Every row gives one point. Each copy is the shape, with its points in the same order, turned, moved and blurred by noise. Some copies are also mirrored. Which?

Shape (9 x 3):
[[ 0.12 -0.10  0.02]
 [ 0.39  0.00  0.15]
 [-0.13 -0.01 -0.05]
 [ 0.37  0.13 -0.03]
 [ 0.29  0.19  0.34]
 [ 0.24  0.18  0.21]
 [-0.12 -0.11 -0.60]
 [-0.30 -0.51 -0.51]
 [ 0.26  0.02 -0.06]]
Copy 1 (9 x 3):
[[ 0.11 -0.14  0.09]
 [ 0.38 -0.15  0.19]
 [-0.02  0.13 -0.07]
 [ 0.44 -0.13  0.01]
 [ 0.42  0.09  0.34]
 [ 0.41  0.07  0.18]
 [-0.08 -0.06 -0.57]
 [-0.49 -0.18 -0.41]
 [ 0.27 -0.10  0.00]]
Copy 1 is: only turned
Copy 2 (9 x 3):
[[ 0.11  0.04  0.03]
 [ 0.39  0.04  0.18]
 [-0.12  0.20  0.05]
 [ 0.37  0.23  0.07]
 [ 0.33  0.12  0.44]
 [ 0.29  0.18  0.33]
 [-0.14  0.36 -0.48]
 [-0.41  0.02 -0.56]
 [ 0.27  0.17  0.01]]
Copy 2 is: only turned
Copy 3 (9 x 3):
[[-0.28 -0.01  0.15]
 [-0.55  0.14  0.26]
 [-0.05 -0.04 -0.01]
 [-0.51  0.23  0.14]
 [-0.33  0.40  0.38]
 [-0.37  0.37  0.21]
 [-0.18 -0.34 -0.40]
 [-0.07 -0.66 -0.19]
 [-0.38  0.10  0.02]]
Copy 3 is: mirrored
Copy 4 (9 x 3):
[[-0.13  0.07  0.16]
 [-0.04  0.38  0.33]
 [ 0.02 -0.05 -0.07]
 [-0.07  0.42  0.14]
 [ 0.20  0.34  0.36]
 [ 0.15  0.30  0.26]
 [-0.37  0.00 -0.45]
 [-0.49 -0.42 -0.27]
 [-0.12  0.26  0.10]]
Copy 4 is: mirrored

Shape (9 x 4):
[[ 0.34 -0.01 -0.13  0.00]
 [ 0.07 -0.67  0.00 -0.18]
 [-0.42 -0.31  0.19 -0.17]
 [ 0.13  0.05 -0.09  0.35]
 [-0.12  0.20  0.26 -0.03]
 [ 0.24 -0.23 -0.08  0.49]
 [ 0.15  0.29  0.13 -0.17]
 [-0.23  0.57 -0.02 -0.13]
 [-0.06  0.04  0.20 -0.43]]
Copy 1 (9 x 4):
[[ 0.28  0.08  0.34 -0.21]
 [-0.05 -0.20  0.44 -0.77]
 [-0.40 -0.47 -0.07 -0.45]
 [ 0.33 -0.28  0.08 -0.06]
 [-0.20 -0.29  0.01  0.09]
 [ 0.45 -0.39  0.35 -0.21]
 [-0.25  0.04  0.18  0.05]
 [-0.22 -0.01 -0.36  0.30]
 [-0.46 -0.01  0.09 -0.23]]
Copy 1 is: only turned
Copy 2 (9 x 4):
[[-0.27  0.16 -0.02  0.15]
 [-0.09 -0.31 -0.48  0.42]
 [ 0.42 -0.25 -0.38  0.08]
 [ 0.07  0.31  0.13  0.33]
 [ 0.27  0.00  0.10 -0.14]
 [ 0.00  0.17  0.15  0.61]
 [-0.08  0.11  0.09 -0.26]
 [ 0.28  0.41  0.01 -0.44]
 [ 0.04 -0.15 -0.22 -0.29]]
Copy 2 is: mirrored
